Each row is a point. To make a cloud, some directions were put in groups of two or more. Within a group, all points are equally far from the middle, so they leave a hole (a ring in 2 directions, a hollow ball in 3). The other directions are filled evenly. Then the cloud was stretched, turned, moved and blurred a little. Count the holes, and give their numbers of directions, smallest first.

Cloud:
[[1.4, 5.9, -0.7],
[-4.9, 2.3, 0.3],
[2.5, -3.1, -2.4],
[-3.1, -3.1, -4.0],
[-4.2, -7.2, -3.1],
[2.0, 4.4, -0.6],
[3.6, -0.9, -0.8],
[-1.1, -6.9, 0.7],
[4.6, -1.4, 1.7],
[4.2, -1.3, 2.4],
[4.8, -3.5, -0.1],
[-1.5, 2.9, -2.7],
[4.0, 2.3, 2.5],
[3.1, 5.1, 3.6],
[-5.2, 4.6, -2.2],
[3.9, 0.7, 0.0],
[-3.3, 0.7, 1.4],
[1.3, -6.6, 1.7],
[-0.2, -3.4, 2.0],
[-3.8, 0.5, -3.3]]
Holes: 1 (2)

Cloud:
[[2.1, -3.3, -3.3, 0.0],
[-1.6, 2.5, -3.2, -5.1],
[5.2, 3.3, 2.4, 0.1],
[3.9, -1.9, -5.1, -3.9],
[5.7, -0.2, -0.3, -0.9],
[4.1, 1.0, 1.9, 2.4],
[-2.9, -1.0, -4.7, -4.0],
[4.9, 3.8, -0.9, -3.9],
[-3.2, 1.5, -3.1, -4.0],
[-0.9, 3.3, 1.8, -4.0],
[-3.8, -0.1, -3.2, -3.8],
[-0.3, 4.6, -0.5, -4.7],
[1.7, 7.0, 1.9, -2.3],
[5.8, 1.0, -1.7, -2.2],
[-0.5, 0.3, 3.9, -1.5],
[4.9, 5.9, 1.9, -0.3],
[-3.0, -1.6, 0.3, -4.8],
[2.4, 6.0, 4.8, 0.8],
[5.5, 1.6, 2.0, -3.0],
[-2.0, 3.5, -0.9, -4.5],
[-3.6, 2.7, 2.4, -1.0],
[5.3, 4.7, 0.7, -1.6],
[-0.1, 7.8, -0.9, -1.7],
[4.0, -0.4, -2.7, -0.1],
[-0.1, -4.6, -3.9, -0.6],
[5.5, 2.7, 0.1, -4.5],
[-2.6, -1.8, 2.4, -1.2],
[6.2, -0.3, 1.0, -5.0]]
Holes: 1 (3)

Cloud:
[[0.7, -0.3, 1.8, 5.0, -4.9, 1.9],
[-0.3, 4.9, -0.1, -1.0, -4.6, -3.9],
[5.0, 0.0, 2.4, -2.1, 0.9, 1.6],
[-1.2, -1.8, -5.0, -3.5, 1.4, -2.7],
[-3.7, -0.9, -0.2, 0.4, -5.8, -4.1],
[-3.5, 0.2, 0.9, -0.1, -5.0, -2.1],
[-1.5, 0.8, 4.7, -2.9, -5.2, -0.1],
[-6.0, -1.8, 0.9, 4.0, 3.8, -0.5],
[1.6, -2.9, 1.6, 4.2, -5.5, -0.3],
[3.9, -0.9, 1.4, -5.4, -0.2, 2.3],
[2.7, -4.4, 0.4, -0.1, -4.2, -4.6],
[1.9, 0.3, 1.8, 5.7, -1.4, -2.6],
[-0.7, -2.9, -1.4, -2.7, 5.1, -0.6],
[-2.9, -0.6, 1.2, 8.5, 0.3, -3.5],
[4.2, -1.8, 1.5, -3.9, -1.9, 3.0],
[-0.1, -6.1, 0.8, 1.0, -1.1, -5.8],
[3.9, -0.3, 1.4, -3.1, 2.8, 3.5],
[-1.0, 3.6, -1.7, 1.7, -0.4, -5.5],
[3.0, 2.6, 4.2, 4.3, 3.5, -2.4],
[-2.7, -3.7, 1.2, 1.1, 6.0, -0.3],
[2.4, -0.2, -4.0, 2.3, -4.1, 2.1],
[-2.3, -6.1, 1.6, 7.8, 1.1, -3.5],
[0.8, -5.2, 5.1, 0.5, -1.7, 0.1],
[-4.7, -1.7, 0.1, 1.3, -4.3, -2.5],
[1.6, 1.0, 3.7, -1.1, 4.9, -3.0],
[-1.8, -4.6, 1.7, -4.6, -3.4, 2.0],
[-3.4, -4.2, -3.3, 3.4, 0.6, 1.7],
[-2.5, -3.5, 2.6, -3.4, 1.4, 0.7],
[1.8, 5.1, -0.5, 0.5, -2.7, -6.8],
[-6.4, -4.8, 3.2, 2.5, 3.3, 1.7],
[-1.7, -3.7, 5.0, 0.3, 0.2, 3.8],
[-0.6, -1.8, 1.8, 5.0, 3.5, -4.5],
[2.9, 1.4, 2.4, -6.8, 0.4, 0.6],
[4.0, -5.0, -0.2, -0.6, -5.5, -2.1],
[-4.6, -4.7, 2.9, 3.0, 5.2, -3.3],
[7.5, 3.2, -2.0, -5.7, 0.0, -6.1],
[7.1, 1.9, -0.7, -3.3, -4.8, 0.8],
[4.7, 2.0, -3.9, -0.5, -4.9, -1.9],
[-2.3, 1.7, 5.2, -4.0, 1.2, -0.5],
[4.6, -4.3, 0.7, -4.9, -2.5, -2.0],
[-1.0, -0.4, 4.4, 1.4, 6.8, 1.8],
[1.4, -1.0, -0.1, 1.4, -7.0, -1.5],
[1.1, 0.9, 2.6, -3.5, 2.0, 2.9],
[-2.5, -3.1, 2.2, -3.7, -1.2, 1.7],
[4.4, -6.7, -1.4, -4.3, -2.4, -3.5],
[-0.1, -7.0, -3.2, -2.0, 3.3, -2.4],
[4.2, -1.9, 0.2, 2.5, 3.7, -0.8],
[6.3, 0.5, -0.3, 2.2, -2.8, 2.6],
[4.5, 2.4, 2.2, -2.6, -3.3, 2.2],
[4.2, -0.6, -1.2, 0.2, -5.3, 4.0]]
Holes: 1 (3)

Cloud:
[[-4.3, -3.6, -3.8, 2.6, 2.2, -3.1, -0.1, -1.0],
[-2.7, -0.5, -2.2, 4.3, 0.2, -2.5, 6.3, -0.5],
[-1.4, 2.1, 1.2, 4.0, -2.6, -3.9, -2.7, -3.2],
[-3.5, -0.5, -2.3, 7.2, 3.4, -0.1, 4.4, 5.2],
[2.5, -6.1, -0.6, 3.4, -2.0, 1.4, 1.1, 2.9],
[3.7, -5.7, 3.1, 3.3, 1.9, -4.2, -2.3, 0.5],
[-4.0, -0.4, -2.1, 7.6, 1.3, 4.2, 1.2, 2.9],
[-1.4, -3.5, -3.6, 5.0, 0.7, 0.0, 0.4, 3.8],
[1.2, -2.1, -3.1, -4.9, -3.7, -1.6, -3.8, -3.5],
[-0.5, -2.4, 7.2, 4.9, -1.3, -2.7, 1.2, -0.5],
[-2.0, -1.9, -5.0, 4.7, 0.2, -0.8, -4.5, -1.9],
[1.4, -0.9, 6.3, 4.0, -3.2, -0.4, -0.6, 1.5],
[1.5, -1.6, -1.1, 3.6, -0.8, 1.6, 2.6, -0.9],
[2.1, -1.2, -0.9, 5.7, 3.0, 1.1, 3.9, 1.3],
[1.4, 3.0, 0.5, 4.5, 4.4, 0.5, 3.4, -0.1],
[1.0, -0.7, -3.9, 10.0, 0.0, -1.1, -2.0, 2.3],
[2.2, -1.6, 3.2, 3.8, 2.5, 2.4, 3.8, 6.7],
[-2.7, -5.8, -0.8, 4.7, -3.4, -1.6, 0.1, 3.2],
[-2.9, -0.2, 6.8, 2.9, 2.9, 0.7, 1.6, 2.9],
[-4.4, -0.5, -5.1, 6.7, -0.7, -0.4, -0.9, -2.4],
[-5.7, -3.7, 2.7, 2.5, -3.7, 0.4, -0.2, -1.0],
[-5.2, 0.2, 6.4, 4.8, 3.7, -2.1, 3.0, -0.6],
[-4.7, 0.3, 1.6, -5.2, -0.3, -3.9, 0.0, -1.5],
[-5.2, 0.7, -2.3, 0.1, -5.5, -0.9, -4.9, -3.9],
[-1.6, -1.1, 6.2, 6.3, 0.8, -2.7, -2.2, 6.9],
[-1.1, -3.3, 8.5, 7.3, -1.6, -1.0, 1.3, 5.8],
[-3.3, 0.0, -4.6, 8.4, -0.1, -1.0, 0.2, -1.9],
[-6.6, 2.4, 6.3, -0.4, -1.5, -6.5, 3.0, -1.3],
[-1.1, -6.8, 0.5, 4.1, -1.7, -1.3, -2.0, 7.1],
[-2.2, -1.0, 5.3, 3.5, -0.5, -5.8, -0.8, 3.3],
[-4.0, -0.5, -4.4, 6.2, 3.2, 1.4, 1.7, -1.6],
[-6.7, 4.0, 5.3, 2.6, -2.0, -4.7, 5.3, 2.1],
[3.0, -1.1, -0.2, 2.8, -4.1, 0.0, -5.0, 0.3],
[-0.7, -1.9, -4.3, 3.0, -0.2, -1.2, -1.6, 1.4],
[-1.4, -0.5, 1.9, 3.5, 3.1, -3.1, 5.7, 4.7],
[-1.4, -1.0, 2.5, 7.0, -2.1, 1.3, -4.3, 2.1],
[1.2, -3.2, -0.5, 0.9, -3.1, -4.6, -1.8, -6.8],
[1.7, -5.4, -1.7, -1.7, -3.0, -0.4, 1.1, -3.3],
[2.6, -4.5, -2.3, 2.6, -0.6, 2.1, -5.2, 1.8],
[1.8, 0.7, -4.5, 3.2, 1.5, -0.1, -1.5, 1.6],
[3.9, -0.6, -0.3, 0.9, -2.8, -1.7, -5.8, -2.3],
[-5.8, 0.4, 1.5, 8.0, 0.7, -1.8, -2.8, -3.5],
[-4.7, 1.7, -2.1, 5.5, 0.0, -0.7, 1.9, -5.3],
[-4.3, 0.3, 2.2, 5.0, -2.5, -3.2, -1.2, -2.1],
[1.3, -3.2, 3.5, 3.3, 3.8, -0.8, 4.0, 5.0],
[-2.1, -2.4, 2.1, 7.8, 0.3, -4.3, -2.1, 6.6],
[0.4, -1.2, 6.2, -0.4, 2.8, -1.9, 0.7, 0.9],
[0.1, 0.9, 6.5, 3.4, -3.2, 0.0, -3.1, 5.3],
[-2.1, 3.4, 3.6, 5.9, 0.8, 4.1, 1.9, 6.1],
[-0.2, -1.8, -3.0, 1.3, 1.2, -0.1, 2.2, -1.3],
[-2.5, 0.1, 5.9, 8.9, 1.2, -2.2, 1.2, 1.0],
[-1.1, 6.1, 2.8, -3.4, 0.3, -1.5, -0.1, -3.6],
[-2.0, -5.1, -0.2, 6.9, -0.9, -2.3, 1.4, -1.1],
[2.6, 4.0, -1.6, 0.6, 2.6, 0.4, 0.1, -0.1],
[0.5, -0.8, 7.1, -0.7, 0.5, -0.8, 1.9, 6.1],
[-0.4, 1.6, 3.2, -1.0, 0.5, -3.6, 6.0, 3.1],
[1.8, 0.4, -4.1, -2.5, -3.8, -2.1, -4.5, -3.8],
[-3.2, 3.1, -0.6, 1.5, -4.4, -3.9, -3.1, -4.9],
[-3.9, -0.3, -4.0, 3.7, 2.0, 0.6, -1.5, 4.6],
[-2.7, -2.5, 0.0, -1.0, -2.5, -2.1, 1.6, 8.2],
[-4.8, 3.9, 3.0, 2.5, 3.3, 0.4, 0.6, -3.2],
[-3.8, 0.7, 1.5, 0.6, -0.2, -2.0, 6.8, 5.2],
[-5.0, -2.0, -0.1, 4.8, -2.4, 0.6, 0.8, -0.8],
[-4.4, -1.1, -2.4, -1.7, -1.5, -1.6, 1.5, 4.3],
[2.3, 2.4, 2.1, 1.3, 3.1, 0.2, -3.5, 0.8],
[0.2, -0.8, 6.3, -1.8, -1.7, -5.8, -1.4, -2.5],
[2.3, -1.4, -0.2, 6.9, 2.3, 3.0, 3.2, 3.1],
[-0.6, -0.2, -1.4, -1.4, 0.7, -5.4, 0.9, -1.7],
[-4.8, -1.1, -0.9, 4.5, -0.4, 0.2, 5.9, 5.5],
[-3.8, -2.6, -2.2, -2.1, -0.2, -2.3, 4.5, -4.6],
[-0.2, -0.2, -6.5, 5.0, 1.2, -0.9, -0.8, -3.6],
[-0.6, 3.6, 5.0, 0.1, -0.3, -1.8, 4.3, -1.9],
[-3.0, -2.9, -2.9, 1.4, -1.2, 1.2, -0.5, 6.4],
[3.0, -1.7, 1.8, 2.1, 1.8, -0.1, 5.3, 2.6],
[-5.5, 3.9, 3.2, 4.2, 1.8, -2.5, 5.3, 0.4]]
Holes: 1 (3)
